Each row is a point. The points of each table are mixes of a few directions, plus a little noise. How many directions does each table use, and how many do they share? Where both have some left over, give the other angles between the two spaces (their principal angles), to ten degrees, smallest first.

First (6 x 2):
[[  1  -1]
 [ 16  33]
 [-32 -66]
 [ 15  29]
 [  8  15]
 [ -7 -13]]
Second, 6 rows:
[[  3 -36]
 [  1 -20]
 [ -3  44]
 [ -3  42]
 [  3 -49]
 [ -1  18]]
Directions: first 1, second 1, shared 0; angles 30

First, 7 rows:
[[-20  -9  45  -9]
 [ 32  25   0  25]
 [  3 -47  38  -4]
 [ 32 -25 -50   7]
 [ -4  31 -12   3]
 [-11 -29 -22 -17]
 [-30  53   3  -6]]
Second (5 x 4):
[[  3  39  65  20]
 [-16 -35 -36 -23]
 [ 32 -22 -34  10]
 [  3  -1  17   3]
 [-22  19 -12 -10]]
Directions: first 3, second 3, shared 3

First (9 x 8):
[[  1  12   4 -17 -17  17   4  14]
 [  5  14 -15  62 -55 -34 -54 -19]
 [ -1  28 -13 -21 -12   1 -14  12]
 [-34   5   8   0  -1  -2  21  30]
 [-49 -19   2  46  16 -35   2  -4]
 [ 14  -1  10 -22  -2  23  19  11]
 [-13  -2  13 -19 -19  33   0  -3]
 [-34  -5  -2 -13  22   2  -5 -11]
 [110 -33  -9 -15  68  -5  27 -31]]
Second (7 x 8):
[[-18 -46  18  18  38   0  23 -23]
 [ 15  11  -8  -2   1  -9  -2   7]
 [ 24  28 -20   6  -3 -29  -9  19]
 [-37  54 -14 -29 -50  11 -33  26]
 [-19 -32  29  11 -32  41  -3 -28]
 [ 43   8  -9 -60  48  15  28  11]
 [ -8 -22   4  56  -2 -29  -3 -12]]
Directions: first 5, second 4, shared 4

First (10 x 12):
[[  6 -17  26 -24  22 -23  38 -26  13 -11   8  38]
 [ 26 -18  26   6  39  -7  12   0  14   5  14  11]
 [ 32  -7  32  -4  16 -13 -10  15  -7 -32   7  -6]
 [-26  35   9 -20 -24  61 -45   2   1   2  13  -3]
 [-32  12   2 -32 -17  15  11 -26   8  -1   3  28]
 [  2 -26 -31  30  20 -30  39 -10  10  36 -12   4]
 [  2  34  24 -27 -36  25 -55  23 -24 -50   4 -21]
 [ -9 -23 -29   9   6 -44  53 -23   5  18 -16  17]
 [ 13 -11 -30  50  15  -1  -5  20   2  37  -7 -30]
 [-13  23 -29  11 -40  15 -38  23 -22  -6 -14 -37]]
Second (8 x 12):
[[  26   -6   13   34  -37 -121  -25  -31  -48  -41  -88   25]
 [  -3    1   -2   -4    4   13    3    3    5    5   10   -3]
 [  -8    2   -4  -11   12   39    9   10   16   13   29   -8]
 [  -7    2   -3   -9    9   31    7    8   12   10   23   -6]
 [ -11    3   -6  -15   16   53   11   14   21   18   39  -11]
 [   9   -2    4   12  -13  -42   -9  -11  -17  -15  -31    9]
 [ -10    3   -5  -14   15   49   10   13   20   17   36  -10]
 [   5   -1    2    6   -7  -23   -5   -6   -9   -8  -16    5]]
Directions: first 4, second 1, shared 0; angles 40

First, 8 rows:
[[-25 -22 -19  -4  -4   5  -5  50 -43 -42  16  -1   9 -44 -25 -19 -10  -3]
 [  0 -48  10 -10  23   1  52 -26  19  18  29   1 -11   8 -19 -15 -33  15]
 [ 13 -36  21  16  20 -14  34   9  12  -2  31 -17   3  -8 -22 -26 -11 -11]
 [ -2  50  18  20 -10  34 -62  -4  12   3 -20  35  14  11  18  54  22  -5]
 [  8  54 -27   0 -30 -53  -7   9   7 -21 -37 -13 -22   7  20 -23  18  29]
 [ 14   5  23  -7 -26  25 -31 -35  12  44 -18 -25   7   1  12  42  20 -35]
 [-34 -22   1 -12  27  39  23 -28  20   2  24  68 -13  16 -17  23 -51  59]
 [ 27  20 -27  -3   0 -37  -4  24 -37  -2 -25 -47  13   9  33 -37  45 -50]]
Second:
[[ 36  -7   2   6   5 -39   8   6  11 -11  11 -21 -14   7  13  -2 -14   0]
 [  0 -40  19  19  15  22 -40  -8  -8  -3  12 -19 -18  33  -6  25  42  40]
 [ 45 -46  16  26  18 -37 -17   0  16 -17  22 -41 -29  31  22  16  13  30]
 [ 44  48 -11 -28  -8 -49  37  23  -2  -9   8  -9  -4 -11 -10 -17 -47 -34]
 [-67 -25 -12  22  -9  36   6 -30  27  16 -30  42  34 -34  41 -15   7  -5]
 [-48  33 -13 -15 -15  37  12  -4  -9  16 -23  39  29 -28 -12 -15  -8 -24]
 [ 12  36  -2 -24  -5  -2   8  16 -19   0   4  -1  -2   2 -31  -2 -11 -14]
 [-92  34 -19 -14 -22  76  10 -18  -9  29 -41  69  50 -47  -9 -20   3 -28]
 [ 25 -55  15  32  17 -21 -22  -9  18 -12  15 -31 -22  27  29  17  21  35]
 [ 47  24   9 -22   6 -22  -3  24 -24  -9  21 -29 -24  24 -36  10  -5   0]]
Directions: first 6, second 3, shared 0; angles 40, 70, 80

First:
[[ 52 -41   4  19 -49  26 -45  18  85   0 -16  18  29 110  51 -30 -16  34
  -22  -1 -11  39  70 -46]
 [ -5   3   0  -2   4  -2   3  -1  -7   0   1  -1  -2  -9  -4   2   1  -3
    2   0   1  -3  -6   4]
 [ 16 -13   1   6 -15   8 -14   5  26   0  -5   5   9  34  16  -9  -5  10
   -7   0  -3  12  21 -14]
 [-39  31  -3 -15  37 -20  33 -13 -64   0  12 -13 -22 -82 -38  23  12 -25
   16   2   8 -29 -53  35]
 [ 18 -14   1   7 -17   9 -15   6  30   0  -6   7  11  39  18 -10  -6  12
   -8   0  -4  13  25 -16]
 [-43  33  -3 -16  40 -21  37 -14 -69   0  13 -15 -24 -90 -41  25  13 -28
   18   1   9 -32 -57  37]
 [-38  30  -3 -14  36 -19  32 -12 -62   0  12 -13 -22 -80 -37  22  11 -25
   16   1   8 -29 -51  34]
 [ 27 -21   2  10 -26  14 -23   9  45   0  -8   9  15  57  26 -15  -8  17
  -11   0  -6  20  36 -24]
 [ 10  -7   1   4  -9   5  -8   3  16   0  -3   3   6  20   9  -6  -3   6
   -4   0  -2   7  14  -8]]
Second:
[[  7  34 -19  32  24 -36 -45  15 -14 -38 -28 -56   1  57 -43  67   5 -38
  -56   5  -5 -19  34  -9]
 [-22 -13  19  22 -13   8 -15  -5 -25  -1 -22   9   5  19  -1   9   2  15
  -27  -2   1 -15  13 -15]
 [-25  15  -5 -30  -5  18  51  -2  -6  29  26  26 -17 -61  21 -37   6   1
   45  -2  21  11 -40  31]
 [ -7 -51  41  21   2  -3 -26 -27 -39  -9 -22  12  17  -7 -18  14  -7  30
  -23  -3 -24 -31   2 -29]
 [ 35  35 -48 -64 -18  28  67  27  95  39  63  24 -18 -30  64 -80  -1 -11
   88   2  27  71 -25  44]
 [-14 -35  28  14 -25  21  -8 -10 -10  11 -15  30  11  12  18 -17  -4  34
  -11  -4  -3  -5  10 -20]
 [-38  30  -4  25  -6   0  -7  11 -34  -4 -24 -11  -9  26  -9  26  11 -14
  -36   0  20 -15  13   3]
 [ 45 -36   6 -21  10  -5  -2 -13  34  -3  21   6  13 -19   4 -19 -14  14
   30   1 -26  12  -8  -9]
 [ -1  54 -34   1  26 -26  -1  18  -5 -18   1 -43 -15   8 -28  38  10 -46
  -13   5  11  -3   0  21]
 [ 20 -32  16   0   6  -6 -14 -14   4  -7   0   3  12  -6  -7   0  -9  15
    2  -1 -21  -5   0 -15]]
Directions: first 1, second 4, shared 1

First (9 x 32):
[[ -31   29    4   -2    0    5   13  -19   -9  -25    3  -17   -7  -13
   -14    6    9  -25   23    3   13  -17   13    7   11    2   -8   28
   -17   13   -3   26]
 [ -63   39  -49   90  -59  -62   55 -103   34  -22   19  -19   -4  -14
    -9   17  -10  -13   81    5   63    8   52    4   31   13  -31  -61
    66  -12  -44   18]
 [  -3   32   13  -52   41   56   -4   41   -9  -21  -11    1    6  -31
   -45   -6   32    9  -12   17  -41  -28  -39  -19  -23    2    3   48
   -53   13   21   33]
 [  18  -31   20  -13    0  -10   -4   10  -14    9    4    2   -2   16
    37   -5  -20  -14  -31  -17   14   12   10   21    8  -12   11   16
     5    8    3  -20]
 [  23    2  -26   20    5   22  -66   28   15   36  -23    9   -9   25
   -45    7   31   41   29   27  -66  -12  -33  -54  -26   29   -3  -56
   -26  -34   13   -9]
 [   2   22    8  -44   34   43    8   34   -1  -17   -6    8   14  -31
   -32   -9   23   16  -19   12  -31  -15  -36  -13  -22   -3    3   34
   -31   10   15   23]
 [  29  -51   15   13  -17  -27  -38    6  -17   34    0   -1  -16   51
    50    2  -25  -17  -15  -19   10   17   23   16   15   -2   12  -14
     9   -8    2  -41]
 [  25  -26   19  -26   12    6   -5   27  -10    8    1    9    5    6
    23   -9  -10    2  -38  -10   -3    9   -9   11   -5  -11   12   18
    -3    6    9  -15]
 [   1  -17   -3   14  -18  -33   43  -26   11   -3   16    6   14   -8
    35   -7  -29   -1  -19  -16   43   25   18   26   12  -17    0  -12
    50    4  -18  -14]]
Second, 8 rows:
[[-32 -11  28  16 -12 -23  10  16 -10 -16  13 -10  -7   1   3  27  18 -41
   -9 -14   9   1 -10 -13   2 -12 -14  -4  15  -4  22  26]
 [ 24   2   6 -30  12 -23  31  19  32 -22  21 -16  31   5  10 -32 -25   4
    6 -14 -26   6   9   3  21  24 -31  11  29  -9  27  -6]
 [-29  30  -5  -4  -2  26  16 -20  -6 -14   9 -13  -4 -11 -27   7  13 -13
   18   6   9  -6  14   0  11  19 -17  22 -30  18  -2  25]
 [ 45 -15  10 -37 -10   7  41  35  42  16  39 -11  53  29 -13 -32 -20  17
   -3 -21 -43  44  13 -25  31  77 -64  -9  12 -10  44 -29]
 [-39  17  -3  17  12   7  -1 -16 -27 -21 -42  36 -16 -67 -11  29  33   5
  -20  21  34 -28 -50   4 -50 -79  64   4   7   9 -41  32]
 [ 29 -22  10 -10 -19  20  12  23  15  34  27  -3  27  33 -18  -4  -1   8
   -8 -15 -23  41  10 -26  20  62 -44 -18 -10  -4  27 -25]
 [ 15  -9   4   2 -12 -17 -34 -29 -17   8 -41  12  -5   0  14   1 -12 -10
   28   0  11 -16  12  11  -1 -12  40  11   2  -3 -30 -34]
 [-17  12 -52  43  30   3 -76 -31 -30  16 -28   6 -80  13  43   6  -6  31
  -10  38  27 -45   2  50 -34 -77  68 -16 -23   5 -47  10]]
Directions: first 4, second 6, shared 2; angles 60, 90

First, 8 rows:
[[  -9  -22  -13  -33    0    1    9  -34  -32   15    2    2   -2   -8
   -32   14   12   -7    5   50   34  -10   -1   -8  -17   18  -26   19
     6  -32    7    3]
 [ -33  -20    8   -2   -2  -25   -7    5  -14   16   17   10  -19  -23
    11   -7   13  -16   37  -15    0   11   -9  -34    3   -1  -13   49
    -5   -2  -44   14]
 [  -4   -2  -15   -2    3   -1   -4   11    2   -1   -1    1    1   -7
    13   -5   -6   -1    6   -3   -5    7  -15   -3    5   18   -9   11
    11  -12    0    0]
 [   1    8   70   36  -14  -18    5   -4    9    4   16    4  -12   12
   -11    0   18   -1    5  -45  -12   -4   45   -5   -6  -77   45  -21
   -49   68  -40    5]
 [ -17  -15  -23  -16    3   -7   -5    2  -12    8    2    2   -4  -16
     8   -3    0  -11   17   13    9    7  -21  -16    1   30  -27   33
    17  -29   -7    5]
 [  62   62   52   66   -7   27    3   26   66  -41  -18  -15   21   53
    11   -3  -17   34  -59  -67  -50  -11   46   60   12  -76   83 -118
   -36   89   35  -19]
 [   6  -14  -44  -44    7   20    9  -30  -26    4  -13   -4   12   -1
   -25   13   -2    2  -15   65   32  -12  -15    8  -12   48  -34    5
    27  -54   39   -7]
 [  -6    0  -37   -4    9    3  -10   22    6   -6   -7    0    2  -10
    27  -10  -14   -1    5   -1   -9   12  -29   -3   12   41  -19   17
    27  -28    8    0]]
Second (10 x 32):
[[   8   -7    2  -20   -2    9   11  -30  -18    5   -2   -2    5    6
   -33   14    9    2  -13   36   23  -13   13    7  -15   -2   -4  -10
    -3   -9   16   -4]
 [  -9    9   -2   24    2  -11  -13   38   22   -6    3    2   -6   -8
    40  -17  -10   -2   16  -45  -29   17  -16   -9   19    2    5   12
     3   11  -20    4]
 [ -25   22   -6   64    6  -28  -34   99   58  -17    8    6  -15  -20
   106  -45  -27   -5   42 -118  -76   44  -42  -24   49    6   14   33
     9   29  -52   11]
 [   1   -1    0   -3    0    1    2   -4   -3    1    0    0    1    1
    -5    2    1    0   -2    5    3   -2    2    1   -2    0    0   -2
     0   -2    2   -1]
 [  21  -19    5  -54   -5   24   29  -84  -49   14   -7   -5   13   17
   -90   38   23    5  -35  100   64  -37   36   20  -42   -5  -11  -28
    -8  -24   44   -9]
 [  15  -14    3  -38   -4   17   21  -59  -34   10   -5   -3    9   12
   -63   27   16    3  -25   70   45  -26   25   14  -29   -4   -8  -20
    -5  -17   31   -7]
 [   8   -7    2  -19   -2    8   10  -30  -17    5   -2   -2    5    6
   -32   13    8    2  -13   35   23  -13   13    7  -14   -2   -4  -10
    -3   -9   16   -3]
 [ -22   20   -5   57    5  -25  -31   88   52  -15    7    6  -14  -18
    95  -40  -24   -5   37 -105  -68   39  -38  -21   44    5   12   30
     8   26  -47   10]
 [   2   -2    0   -6    0    2    3   -9   -5    1   -1    0    1    2
    -9    4    3    1   -4   10    7   -4    4    2   -4    0   -1   -3
    -1   -3    5   -1]
 [   2   -2    1   -6   -1    3    3   -9   -5    2   -1   -1    1    2
   -10    4    2    1   -4   11    7   -4    4    2   -5   -1   -1   -3
    -1   -3    5   -1]]
Directions: first 3, second 1, shared 1

First (11 x 32):
[[ -4  -1   2  33   8  -4 -18 -14  -9  -1  10  14  42  10  24 -31  -7 -15
   10 -17 -27  14  30  10 -16   8 -54   1  54 -14 -33  11]
 [ 19   4  -7 -43 -52  25  34 -10  19  24 -11 -27 -56  14  10  13  25  -9
   26  15  39  -9 -11 -32 -34  24  68  -8 -47  34  51 -33]
 [ -4  -6  -6  17  65 -53 -42  31 -37 -25   7   4  17  -7 -43  23 -22  37
  -22 -13 -17 -21 -16  22  52 -39   1  25  -8 -35 -36  29]
 [ -3   4 -31  28  35 -33 -38 -17 -42  -4  19  -3  42   0   9 -31 -21  15
   10 -22 -37  -1  36  18   1 -17 -33  11  34 -28 -50  34]
 [-19  14 -33  15 -16  28   8 -57  -3  13  18   4  35 -30  43 -60 -16  -7
    3   6 -36  30  46  12 -23   4 -56 -27  45   5 -25  17]
 [ -1   5  14 -36 -53  47  48  -6  44  15 -13  -6 -44  -8  10  10  18 -19
    0  28  34   9 -20 -21 -19  24  31 -21 -31  38  54 -34]
 [  2 -13  23  16  59 -48 -35  53 -18 -30  -4  12  11   8 -51  43 -11  20
  -25 -14  -1 -23 -32  15  55 -29   1  30  -9 -34 -19  15]
 [-20   7   9 -15 -33  50  41 -13  39   5  -5  12 -14 -34  11 -10   4 -14
  -21  31   8  23 -10  -3   1  11 -13 -31  -3  26  29 -16]
 [ 21 -17  29  22  34 -47 -41  45 -21 -17  -7   5  13  50 -19  30   6  -6
   11 -37   4 -24 -12   0   8   0   2  39  12 -31 -19   3]
 [  8   6  -8 -13 -49  32  24 -33  16  24  -2 -12 -12  12  42 -26  15 -24
   29   3   9  11  24 -18 -50  30   6 -15   8  26  20 -19]
 [ -1  -1   8 -28   2   4  18  23  13  -5  -9  -4 -38 -17 -34  37   4  17
  -21  22  25 -12 -39  -5  31 -13  46   0 -51  10  32 -11]]
Second (11 x 32):
[[ 27  -4   9 -10 -29  12  18   0   7  11 -19  -4  -8  36  25   0  26 -31
   37 -11   1   0  -1  -6 -14  27  18   4  16   5  -3 -13]
 [ 43  -8  10 -36 -39  17  39  15  12  12 -38  -9 -37  40  11  26  42 -31
   44  -3  11  -8 -29  -6  10  26  60   7 -11  11   8 -22]
 [-21  11 -50 -24  43  -8  13  -8 -23 -13   2  -1  -6 -79 -46   8 -26  58
  -38  36 -32   4 -26  41  92 -61  23 -16 -38  -9 -27  43]
 [-46  -2  37  19  38 -27 -44  38  15 -23  33   3 -15 -23 -55  36 -34  40
  -75   9  56 -21 -15 -29 -19 -23 -12  11 -56   5  66 -18]
 [-21  -1  13  -2  22 -13 -14  24   7 -13  11  -1 -18 -21 -39  28 -16  28
  -40  13  27 -13 -20 -10  10 -20  11   4 -42   3  32  -6]
 [ 43  -6  -1 -45 -34  17  46  13   7  12 -41 -10 -39  28   5  29  42 -24
   44   6   3  -7 -36   2  30  16  71   3 -18  10  -1 -13]
 [ 31  -1 -11   5 -34  20  16 -30  -6  19 -16   0  24  37  57 -38  24 -44
   58 -21 -32  16  30   7 -24  34 -16  -3  61  -4 -40   2]
 [-26   8 -20  47  19  -5 -33 -40 -20  -1  32  11  61 -18  31 -60 -31   3
   -8 -14 -38  23  57  13 -30  -6 -85 -10  60 -16 -39  27]
 [  5  -7  33  12 -17   0 -12  13  16   3   1   0  -5  39  12   6  11 -24
    8 -17  28  -6   7 -27 -48  28  -7  12   6   7  27 -26]
 [-10   5 -20   7  14  -1  -4 -15 -13  -2   8   3  18 -23   2 -17 -14  11
   -6   4 -22   9  12  15  13 -14 -20  -8  12  -7 -22  19]
 [-25   3   0  27  20 -10 -27  -8  -5  -8  25   6  24 -16  -1 -18 -24  13
  -25  -4  -2   5  23  -1 -18 -10 -43  -2  12  -6  -1   8]]
Directions: first 4, second 3, shared 2; angles 70

First (11 x 32):
[[-23  -3  29 -13 -22  36 -33   3  -3   6  10  77  37 -38  -6 -34  19  -8
   31 -31 -30 -24   4  10  20 -11 -29  14 -32 -53  19  38]
 [ 10  39 -24 -12   3 -30  49 -41  20 -37  -1  -6   1 -21   3   2  -1  40
  -39  11  -3 -26 -40  -5  13 -34  22  -6  24  13  15   2]
 [ 19  40 -28  -2  44 -30  42 -42  16 -37 -18 -63   4  18  11   1 -17  32
  -93  22  29 -12  -1 -31  -4  -8  57 -21  45  37  29  15]
 [ -2 -41   4  27  32  -7  18  14  -8  10 -27 -39 -43  39  14  45  -7 -37
    2   3  20  68  -6 -28 -49   7  57  10  -1  15  -4  18]
 [-17  11   1  -5 -19 -10 -14  -9  -3  12  -6  27  14  -1 -19 -22   0  13
   -3  -8 -11 -16   2   7  28  -4 -21  -4  -2 -10  -1  -3]
 [ -8 -20  15   6   0  20 -33  23 -12  23   0   4   6  13  -2  -8   0 -22
   18  -7   3  11  31   2  -4  24 -15   2 -13  -9  -6   1]
 [ 63  38 -33 -18  26   4  51 -14  28 -63  41 -67   1 -33  37  20  -5  35
  -32  37  22 -40 -12   7 -17  -6  15 -12  35  39   9 -26]
 [-13 -44  41  -5 -36  60 -53  49 -14  30  30  73  14 -35   3  -9  23 -42
   99 -28 -31   4  14  31  -5  12 -57  26 -55 -54 -15   7]
 [ -6 -33   9  11 -15   6 -12  27 -11  24   1   9 -23   8  -3  19   4 -26
   50  -4  -5  30  -4  11 -14   9 -14  11 -19  -4 -25 -17]
 [-26 -22   8  10 -27 -14 -13  10 -13  32 -15  31 -18  14 -22   5   3 -13
   38 -11 -15  24 -14   9   8  -4 -17   8 -17 -11 -22 -13]
 [  2  33 -24   0  13 -35  -1 -22   0   2 -16 -46   8  37 -15 -20 -20  28
  -69  18  23 -18  27 -11  25  16   4 -28  37  36   1 -23]]
Second, 11 rows:
[[ 11  26 -23 -39  -4 -12 -17 -45 -11  59  11  11   3  12   8  16 -18 -37
   11  -5 -15  46 -33  16  11  -2 -19  10  -8  16 -17   2]
 [ -1  13  11   0  32  23 -19   1 -19   0   3 -17  33   9  21 -15  -2 -33
  -29 -17  10   7  31 -27 -18  17  28   7  -2 -11  33  53]
 [ -3  -3   4 -11  -1   6 -12 -17  23   2 -12  20   6  -1 -15 -21  -2  31
  -23   7   2 -17  15   6  26   0 -14 -17   7  -3   3  -4]
 [  7   9  -9 -16   8 -10  29 -43  39 -24 -16  16 -10 -17  -6   0  -1  47
  -37  14  -1 -13 -25   1  16 -27  14 -14  18   5  12   5]
 [  8  29 -22 -10   4 -26  44 -33  -1 -11   5  -8 -11 -12  16  28  -2  -7
   -1  -1 -11  19 -58  -7 -13 -32  30  14   6  11   6  15]
 [ -6 -43  33  34  15  44 -39  71 -17  -9   5 -27  11  15   6 -16  10 -22
   13  -4  23 -11  77 -13 -27  45   0  -2 -10 -16   6   6]
 [-28  55 -33 -15 -70 -72  17 -31 -29  30   6  44   1  -9 -36  -4  -1  11
   35 -15 -45 -12 -73  30  55 -39 -51  11  -2   3 -34 -45]
 [ 37 -89  29 -11  35  71 -43  15  71  14 -15  -5 -36  17  -1   6 -10  28
   -6  43  39  19  71  23 -11  46 -21 -37   2  13 -20 -31]
 [ -3 -32  12  24 -13  -1  26  27  33 -49 -15   6 -24 -17 -21  -4  16  61
   -1  19   9 -42   8   6   5  -9  -2 -18  10  -4  -5 -32]
 [-10 -14  16   9  -5  17 -31  25  -4   6  -3   6  13   9 -13 -24   4   4
    1  -2   6 -17  42   3  10  22 -21  -8  -4 -10  -2  -7]
 [-12  52 -18  30  -3 -38  45  30 -85 -20  33 -46  17  -3  39  35  11 -80
   38 -38 -18  24 -54 -36 -52 -21  53  53 -14  -6  17  42]]
Directions: first 5, second 5, shared 3; angles 70, 80

First:
[[  -7   11    0  -18   11    6    6  -19    1    6   -7    5   25   -5
   -10    4   13   18  -14    4   -3    6    0    2   -9  -15    6   12
     9    9   -9    4]
 [  -4    9    5  -19    8    7    9  -10    4   -4   -6    5   30   11
    -6    2   21   15   -6   -5   -3   19   -4    2  -11  -14   -3   10
     6   14   -7   11]
 [   6  -17   15    3   -6   19   30   38    0  -19   40  -10   -4   21
     4    8   34   -9   16  -18   11   16  -20  -15   -1   22   -6  -10
   -27   -2   16  -13]
 [   8   -7    5   -9   20   32   38   29    1   -3   29  -19   12    9
     2   17   27    1    4   -4   21    4  -11  -19  -18    9   -3  -18
   -25    0   16  -26]
 [  11   10  -12   -1   18    5   -3    3    2    6  -16   -9    6    5
    10    0  -16   -2    0    6    8   -9   13    0  -12   -8  -13  -16
     1    1    2   -3]
 [  -2   -9    3   -3   12   20   23    8   -4    7   24  -11    0  -16
    -6   14   11    4   -3    6   12  -11   -7  -12   -7    8   14   -6
   -15   -7    8  -26]
 [  28  -11  -27   63  -24  -38  -58   30   -3    6  -23  -14  -87   -5
    39  -27  -97  -58   30   10    3  -48   31    5   30   27  -24  -42
    -3  -31   16   -4]
 [ -58   17   12  -29  -34  -45  -41 -106   -8   16  -38   60   30  -50
   -50  -13   12   52  -46   15  -54   15   -5   37   26  -39   53   89
    67   13  -50   49]
 [  17   -2   -1   12   -5   -4   -4   26    4  -14    1   -8  -11   28
    20   -7   -5  -17   18  -14    4   10    2   -3    1   10  -23  -17
   -10    2    9    8]]
Second, 11 rows:
[[   1   -3    0    2   -8    2   -5   -1   -3   -4   -1    1    5   -3
    -3   -3   -2    2   -7   -1   -1    3    0    7   -2   -2    4   -3
     3   -3    3   -1]
 [   9  -44    0   26 -121   32  -77  -23  -41  -55  -11    8   71  -50
   -47  -44  -32   35 -112  -11  -10   52   -1  104  -38  -31   65  -49
    51  -46   52  -15]
 [   2  -10    0    6  -28    7  -18   -5   -9  -13   -2    2   16  -11
   -11  -10   -7    8  -26   -3   -2   12    0   24   -9   -7   15  -11
    12  -10   12   -4]
 [   1   -6    0    4  -18    5  -11   -3   -6   -8   -2    1   10   -7
    -7   -6   -5    5  -16   -2   -1    8    0   15   -6   -5    9   -7
     8   -7    8   -2]
 [  -1    5    0   -3   13   -4    8    3    4    6    1   -1   -8    5
     5    5    3   -4   12    1    1   -6    0  -11    4    3   -7    5
    -6    5   -6    2]
 [  -3   15    0   -9   43  -11   27    8   14   20    4   -3  -25   18
    17   15   11  -12   40    4    3  -18    0  -37   13   11  -23   17
   -18   16  -18    5]
 [  -4   22    0  -13   60  -16   38   12   20   28    5   -4  -35   25
    23   22   16  -18   56    6    5  -26    0  -52   19   15  -32   25
   -26   23  -26    8]
 [   0   -2    0    1   -5    1   -3   -1   -1   -2    0    0    3   -2
    -2   -2   -1    1   -4    0    0    2    0    4   -1   -1    2   -2
     2   -2    2   -1]
 [  -2   11    0   -6   30   -8   19    6   10   14    3   -2  -17   12
    11   11    8   -9   27    3    2  -13    0  -26    9    8  -16   12
   -13   11  -13    4]
 [  -6   28    0  -17   79  -21   50   15   27   36    7   -5  -46   33
    31   28   21  -23   73    7    6  -34    0  -68   25   20  -42   32
   -34   30  -34   10]
 [   3  -17    0   10  -46   12  -29   -9  -15  -21   -4    3   27  -19
   -18  -17  -12   13  -43   -4   -4   20    0   40  -14  -12   25  -19
    20  -17   20   -6]]
Directions: first 4, second 1, shared 0; angles 70
